Every row gives one point. Each copy is the shape, with its points in the same order, turned, moved and blurred by noise. Is it also mirrored, or only turned?

Shape (8 x 2):
[[ 2.2 -2.5]
 [ 0.9 -0.6]
 [ 2.0 -2.7]
 [ 0.8 -2.3]
 [ 3.7 -1.6]
 [ 3.1 -2.4]
 [ 3.6  3.1]
 [-8.8  2.1]]
Copy 1:
[[ -3.1   0.0]
 [ -1.9  -1.1]
 [ -3.3   1.0]
 [ -3.0  -0.1]
 [ -1.8   2.0]
 [ -2.9   1.6]
 [  2.1   1.3]
 [  1.2 -10.5]]
Copy 1 is: mirrored
Copy 2, 8 rows:
[[-2.6 -0.8]
 [ 0.0 -0.5]
 [-3.0 -1.5]
 [-1.5 -1.1]
 [-2.9  1.9]
 [-3.7 -0.1]
 [ 1.6  4.9]
 [ 7.4 -5.5]]
Copy 2 is: mirrored
Copy 3 (8 x 2):
[[ 2.5  1.8]
 [-0.4  1.0]
 [ 2.4  1.9]
 [ 1.3  0.5]
 [ 1.4  3.2]
 [ 2.3  2.5]
 [-3.6  4.4]
 [-4.6 -8.9]]
Copy 3 is: only turned

Shape:
[[-2.1 -1.6  0.7]
 [ 3.4 -0.1  3.8]
 [-1.5 -5.7 -1.1]
 [-3.2 -5.1 -1.3]
 [ 2.1  3.0  3.3]
 [-5.8  5.1 -3.5]
 [ 4.5 -1.6 -2.1]
 [-1.5 -0.7  2.9]]
Copy 1 (8 x 3):
[[-2.8 -0.6  1.2]
 [ 0.4 -1.0 -5.0]
 [-1.4 -2.8  4.3]
 [-2.6 -2.7  4.7]
 [-0.9  1.7 -5.3]
 [-7.8  6.7  1.3]
 [ 3.5  1.4  0.5]
 [-3.1 -1.4 -1.4]]
Copy 1 is: mirrored
Copy 2 (8 x 3):
[[-2.5  2.0  1.1]
 [ 3.5  1.0 -1.2]
 [-4.6  3.9 -2.1]
 [-5.5  4.1 -0.7]
 [ 3.1 -0.9  1.6]
 [-5.3 -4.5  5.7]
 [-1.3 -0.8 -5.2]
 [-0.5  2.6  2.3]]
Copy 2 is: mirrored

Shape, 10 rows:
[[ 2.0 -1.5 -5.9 -2.1]
 [ 1.5 -3.2 -5.2 -0.8]
 [ 6.7 -0.9 -0.5 -0.6]
 [ 7.9  0.4  3.6 -0.5]
 [ 1.9 -3.6 -0.1  2.1]
 [-2.7  5.4 -1.2  0.1]
 [-2.1  1.3 -0.6  5.2]
 [ 7.5 -3.0  0.9  1.8]
 [-3.2 -4.6  1.9  1.8]
 [-1.9  3.1  1.3 -1.7]]
Copy 1 (10 x 4):
[[-0.3 -3.9 -4.1  2.6]
 [-0.6 -2.7 -4.1  3.6]
 [-5.0 -0.4 -4.2 -1.3]
 [-7.2  3.1 -2.2 -2.8]
 [-2.1  2.2 -2.3  3.3]
 [ 5.8  1.0 -0.7 -2.5]
 [ 3.4  5.0 -3.3  1.4]
 [-6.5  2.0 -4.9  0.2]
 [ 0.9  3.8  2.3  5.9]
 [ 2.3  1.1  1.0 -3.2]]
Copy 1 is: mirrored
Copy 2:
[[-1.5  1.6  1.6  5.3]
 [-0.1  2.7 -0.6  4.0]
 [-4.0  3.7  2.5 -0.6]
 [-4.3  4.3  4.6 -4.8]
 [ 0.3  3.7 -1.7 -0.5]
 [-0.4 -6.2  0.5 -1.0]
 [-1.0 -2.4 -4.3 -1.7]
 [-4.0  6.7  0.9 -2.3]
 [ 5.1  1.5 -2.1 -1.5]
 [ 1.2 -4.2  2.8 -1.9]]
Copy 2 is: mirrored
Copy 3 (10 x 4):
[[ 2.1  7.0 -0.9  2.1]
 [ 2.3  5.2 -2.5  0.5]
 [-4.3  4.1 -0.5 -1.0]
 [-8.3  1.7 -0.5 -0.7]
 [ 0.2  1.6 -3.3 -2.3]
 [ 2.7 -1.2  3.8  4.2]
 [ 3.8 -2.8  2.2 -1.4]
 [-5.1  3.9 -1.3 -3.4]
 [ 3.0 -3.5 -5.5 -1.1]
 [ 0.5 -1.8 -0.1  4.2]]
Copy 3 is: only turned
Copy 4 (10 x 4):
[[ 0.5 -0.4 -0.5 -6.3]
 [-1.5 -0.6 -0.8 -6.1]
 [-0.3  1.9  5.2 -2.8]
 [-0.2  1.1  7.9  1.1]
 [-4.1  0.3  1.3 -1.0]
 [ 4.9 -1.7 -3.3  1.6]
 [-1.5  1.9 -4.0  2.4]
 [-3.4  3.0  6.0 -1.4]
 [-5.5 -3.5 -2.2  1.1]
 [ 2.5 -3.9 -0.6  1.8]]
Copy 4 is: mirrored

Shape:
[[ 1.1  0.3  2.9 -1.9 -3.0 -6.5]
 [-3.2 -0.3 -3.1  1.7 -3.2  1.6]
 [-3.0  2.3 -0.7 -4.4  4.7  2.4]
 [-0.3 -1.6 -2.0  0.5  2.7  4.4]
 [ 1.5 -5.2 -6.8 -0.1 -2.3  2.2]
 [ 1.0 -6.4  7.2 -0.7 -0.2  6.6]
 [ 0.8  0.0 -5.6 -0.4  0.7  3.0]
 [-2.8 -1.2 -1.8  4.0 -1.4  2.1]
 [ 0.8  0.9  1.7  1.0  3.1 -8.0]
 [-1.5  0.4  1.6  0.6  1.9 -1.3]
 [-0.5 -6.9  1.6 -2.2  1.0  1.2]]
Copy 1 (11 x 6):
[[-1.1  4.3 -3.4  3.2  2.9  3.7]
 [ 5.2 -0.6  3.7  1.7  0.6  0.4]
 [ 0.2  1.5  4.1 -6.4 -0.4  1.8]
 [ 1.2 -0.1  4.1 -1.8 -4.3 -1.3]
 [ 4.9 -4.3 -0.7  2.1 -5.1 -0.1]
 [-0.6  5.5  0.7  0.0 -2.4 -9.5]
 [ 1.9 -4.2  3.4 -0.6 -3.3  1.7]
 [ 4.9  0.8  4.7  2.6 -1.3 -0.2]
 [-2.0  6.9  0.7  2.8 -1.1  7.9]
 [ 0.3  4.1  3.3  0.4 -0.7  2.4]
 [ 2.5  4.0 -2.3 -1.1 -3.8 -2.8]]
Copy 1 is: only turned
Copy 2, 11 rows:
[[ 7.4  0.0  3.1  1.5 -1.6 -1.4]
 [-2.1 -1.6  0.5 -1.1 -3.9  3.2]
 [-1.8 -6.8 -0.6  2.6  3.5  0.5]
 [-4.8 -2.5 -0.6  1.9  1.0 -0.4]
 [-6.2 -2.6  3.6  1.6 -5.8 -3.2]
 [-3.9  4.3  4.6  7.8  3.9  1.3]
 [-4.6 -4.9  0.1 -1.8 -1.4 -2.8]
 [-3.1  0.2 -0.8 -0.6 -2.4  1.4]
 [ 7.2 -1.9 -2.8  1.1  0.0 -4.0]
 [ 1.7 -1.5 -1.5  1.9  1.2 -0.6]
 [-1.2  0.3  2.7  7.0 -0.3 -1.4]]
Copy 2 is: mirrored
Copy 3 (11 x 6):
[[-0.4  0.5 -0.9  4.4  5.2  0.5]
 [ 0.9 -1.2  1.1 -4.4  1.3 -2.2]
 [-5.5 -0.9 -5.1 -1.5 -4.0 -3.0]
 [-2.5 -0.5 -2.1 -5.2 -3.2  1.6]
 [-1.3  1.1 -1.7 -9.1  2.9  3.6]
 [-1.5  7.3  2.5 -0.3 -6.5  4.6]
 [-1.4 -2.4 -4.7 -5.9  0.0  1.0]
 [ 0.5 -2.5  1.4 -4.5 -0.5  0.0]
 [-2.6 -5.5 -2.5  5.9  2.7  3.0]
 [-2.1 -2.4 -1.1  0.9 -1.2  0.4]
 [-4.8  2.8  1.8 -2.3 -0.4  3.4]]
Copy 3 is: only turned
Copy 4 (11 x 6):
[[-3.4 -2.5  2.2  0.4  5.6 -1.3]
 [-0.4  3.4  2.4  2.9 -3.7  0.2]
 [ 1.9  2.6 -6.9 -0.3 -2.2 -2.0]
 [ 0.7  3.4 -2.5 -2.3 -4.8  2.3]
 [-3.6  8.2  3.5 -2.6 -3.4  1.9]
 [-2.4  0.6 -4.7  0.0 -1.0 11.1]
 [-1.5  5.3 -0.1 -2.5 -4.8 -1.7]
 [ 1.7  2.9  2.5  1.4 -4.0  1.9]
 [ 1.9 -2.8  2.1 -4.2  5.2 -2.1]
 [ 2.1 -0.4 -0.5 -0.9  0.1  0.4]
 [-1.1  4.9 -2.5 -1.8  2.0  6.3]]
Copy 4 is: mirrored

Shape (12 x 8):
[[ 3.1  2.7 -3.1 -1.2 -1.1  0.0 -2.0  2.1]
 [ 2.6 -0.5  0.2  1.9  1.6 -2.4  5.2  2.5]
 [ 1.3  3.6 -1.1  2.3  1.4  1.1  2.3 -1.0]
 [-0.2  0.1 -0.9 -1.3 -0.5 -1.5  3.6  4.9]
 [ 0.2  8.0  2.8  0.1  1.3 -3.0 -0.8  1.1]
 [ 1.0  0.5 -3.2  3.9 -0.4 -2.1 -7.8  2.5]
 [ 4.7  2.0 -4.3  0.5 -4.8  6.2  3.5 -4.4]
 [-0.9 -1.4 -0.3 -3.9 -1.8 -5.1 -2.3 -1.8]
 [-0.9 -0.5 -4.4  1.5 -3.1  2.9  3.4  5.9]
 [ 1.5 -4.1 -2.7  1.2  2.5  5.5 -4.0  7.1]
 [ 2.2  4.2 -3.5 -2.6 -0.3 -4.1  7.3 -2.8]
 [-2.5  2.0 -0.3 -0.3  4.8 -2.9 -3.9  1.8]]
Copy 1 (12 x 8):
[[-0.6  2.6  2.9 -0.6  4.7 -2.1  2.1 -2.1]
 [ 1.4  3.5 -0.1  1.4 -1.6 -5.9 -1.2  1.6]
 [-0.8 -1.3  3.8  0.7  0.0 -3.5 -0.6  1.2]
 [ 0.2  3.4 -2.1  2.6  0.4 -5.0  0.2 -3.0]
 [-2.5 -1.3  4.6 -1.5 -0.3 -8.2  5.9 -2.7]
 [ 5.2  3.2  7.0  2.2  2.2  0.2  6.1 -2.8]
 [-4.6 -2.2  0.9  0.5  5.0  3.1 -1.4  4.6]
 [-0.1  3.2 -0.5 -3.8 -2.2  0.3  5.1 -4.1]
 [ 0.4  1.7 -1.5  7.2  3.1 -1.7 -1.4 -2.4]
 [ 9.0  1.1  0.6  2.8  6.5 -0.9 -1.3 -3.3]
 [-7.4  3.7  0.6 -2.4 -2.3 -3.9 -1.8  0.4]
 [ 3.6  1.5  4.9 -1.6 -0.9 -4.4  2.9 -6.6]]
Copy 1 is: mirrored
Copy 2:
[[ 0.4 -1.1  4.4  0.9  3.2  0.0  2.5 -2.8]
 [ 1.5  1.2  3.7  1.2 -2.0 -4.7 -3.9 -3.8]
 [ 0.5  3.8  5.5  3.0 -0.8 -2.1  0.1  0.0]
 [-0.3 -1.4  2.9  1.2  0.2 -0.5 -4.7 -3.4]
 [ 0.9 -0.3  5.2  7.6  4.1 -4.0 -0.7  1.9]
 [-3.0 -3.4  0.1  2.3  0.9 -2.6  7.0 -1.7]
 [ 3.8  8.0  4.8  0.3 -0.3  4.9  2.9 -3.2]
 [ 1.8  0.1 -3.6  0.4  6.0 -2.7 -0.6 -0.9]
 [-2.9 -0.6  3.4  0.7 -2.9  3.2 -2.4 -5.1]
 [-1.2 -6.4  3.4 -3.0 -5.3  1.3  3.0 -0.4]
 [ 1.0  7.1  4.8  0.8  5.3 -2.9 -4.6 -3.9]
 [-2.4 -2.5  1.6  1.7  2.3 -4.9  0.6  3.7]]
Copy 2 is: mirrored
